Each row is a point. Each copy is the shape, with its points in the same order, turned, moved and blurred by noise. Say if it was mirrored as well.

Shape (5 x 2):
[[ 60 -19]
 [ 47   3]
 [-34 -27]
 [-23  29]
 [ 10  33]]
Copy 1 (5 x 2):
[[-44 -48]
 [-43 -21]
 [ 35   7]
 [-12  41]
 [-34  23]]
Copy 1 is: mirrored
Copy 2 (5 x 2):
[[-51 -50]
 [-24 -41]
 [-23  43]
 [ 26  15]
 [ 17 -17]]
Copy 2 is: only turned

Shape (9 x 4):
[[-13   8  15 -57]
 [ 11  42 -34  25]
 [ -9 -19   9 -41]
 [-14   1  13 -16]
 [-26 -21  35 -25]
 [ 21 -26   8  -7]
 [-38 -10   6 -41]
 [ -6 -24  12  19]
 [ 11  -5 -39  36]]
Copy 1 (9 x 4):
[[-10 -21  59  36]
 [-37   4 -16 -30]
 [ 15 -34  37  32]
 [ 10  -9  24  18]
 [ 36  -1  37  41]
 [ 29 -41  13   0]
 [  2  -6  36  55]
 [ 38  -3  -7   7]
 [ -6 -23 -47  -6]]
Copy 1 is: only turned
Copy 2 (9 x 4):
[[-36  -4  56  -4]
 [ 19 -46 -21 -17]
 [-43  12  31   6]
 [-10   4  28   3]
 [-17  34  41  16]
 [-28  26  -8 -10]
 [-29   2  43  27]
 [  0  28  -6  13]
 [  1 -16 -45   7]]
Copy 2 is: mirrored
Copy 3 (9 x 4):
[[ 33 -10  16 -44]
 [ 23  30 -31  43]
 [ 13 -18  29 -28]
 [  4   2  -1 -25]
 [-11 -17   5 -47]
 [ -2 -38   2   8]
 [  5   9  31 -38]
 [-27 -13  -6  -2]
 [-13   9  -5  57]]
Copy 3 is: mirrored
Copy 4 (9 x 4):
[[-16  48  -5  23]
 [-60 -39   7 -10]
 [  6  37   1   2]
 [ -8  12 -14   7]
 [ 18  24 -27  14]
 [ 18  -1  17  -7]
 [ -7  44 -29  -1]
 [ 16 -18 -16 -12]
 [-25 -40   9 -43]]
Copy 4 is: mirrored

Shape (13 x 8):
[[ -1  23  -8  -4   7   4 -10 -13]
 [-13 -12  17  -3   2  -4  -6   9]
 [ -1 -13  -8  11   7  -8  -7  -3]
 [ -9   8 -13  -3  -5  -7   6  -3]
 [-23  -6 -13   0  -7   9 -10  27]
 [  3  41  27  20  -6  24 -10 -11]
 [  2   1 -11  11   6   4  21 -11]
 [  4 -11  16  60  -1  -9   0  22]
 [  6  -8  31  -2  -1  32  -8 -10]
 [-25 -10  -6  11  22 -10  -9  -9]
 [-28 -11 -16   3  -8  -5  -8  -7]
 [-10  -4 -12  -6  -7  17  27   2]
 [-12  -9  -4  -2  -9  -4  -7   8]]
Copy 1 (13 x 8):
[[ -5 -14 -23 -11  -3  -9   1  -2]
 [-17   5   7  -4 -18   9  23   7]
 [  2 -12   6  10 -10   3  15  -8]
 [-13  -9   0  -2   9   9  -6  -4]
 [-18 -14  13  -8 -30  18  -8   6]
 [-22  -1  -7 -21 -15 -53  -4  -7]
 [  3   0   9  -4  10  -5   1 -23]
 [-12  11  38  35 -28 -25   9 -17]
 [  5  -3  11 -35 -16 -28  33   3]
 [-15  -8  -9   7 -14  13  20 -28]
 [-27 -29   7  -2  -6  17   8 -12]
 [ -7  -3  21 -26   7  13  -6 -15]
 [-14  -9  16   1 -10  11   8   8]]
Copy 1 is: mirrored
Copy 2 (13 x 8):
[[  4   9  -2   1 -28  14  -4 -18]
 [-11   4  12  13  10   5  -1   5]
 [ 10   3  -2   4   0  13   5  17]
 [ 18  -5   5   8 -10  -3  -2  -9]
 [ -4  -6  22  19  -3  -2  26   0]
 [-30  13   2 -13 -51  -6 -11  -2]
 [ 26   1  12 -10 -19  10  -7   8]
 [-19 -28   4 -14 -12   4   5  52]
 [-21  41  17 -13 -10   5  -4   8]
 [ 12   3   0  26  -9  24  -1  16]
 [ 16   4   0  29  -5  -4  12   7]
 [ 24   9  33   2 -10  -8  -4   0]
 [  2   5   6   9   3  -3   8   1]]
Copy 2 is: mirrored
Copy 3 (13 x 8):
[[-16   9  -5 -22  13  -3   4  -1]
 [ 13  14  13  15   4  -3   9   5]
 [  5 -10  10  -6  -2   5  14   5]
 [  0  -3  -8  -8  -3  -5  -5  -3]
 [ 23   4  24  -7   1  -6 -20   1]
 [-44   9  16   5  38 -13  -6  -5]
 [ -9 -15   0  -6  -4   1   8 -23]
 [  4 -42  35  29  27  12   7   2]
 [-26  27  33  12   0  -2  14  -9]
 [ 14 -10   8 -11   4 -16  25   6]
 [ 12  -7   6  -8 -13 -19  -1  14]
 [  1   1   5  -3 -16  -7 -10 -28]
 [ 11   4   9   2  -4  -1  -4   7]]
Copy 3 is: mirrored
Copy 4 (13 x 8):
[[ -6 -25   2  11  -9   5   2   0]
 [ -1   9 -15   8  22  -3   7   8]
 [  4   1  -7   2  -2 -21  14   8]
 [  2  -7   6   3   0  -8 -11  11]
 [-15  13  -6 -18   4   1   1  27]
 [-33  -9 -21  44 -21  16  -4   1]
 [  9   7  15  18 -15 -12   3   6]
 [-24  36 -31  14 -15 -44   5   1]
 [  2   6 -24  35  -4  20  26  15]
 [-10  -8   7   5  16 -24  17   8]
 [ -2 -10   4   0  12 -18   2  33]
 [  7  14  19   9  -7   9  -5  22]
 [  2   2 -12  -4   7  -7  -1  19]]
Copy 4 is: only turned
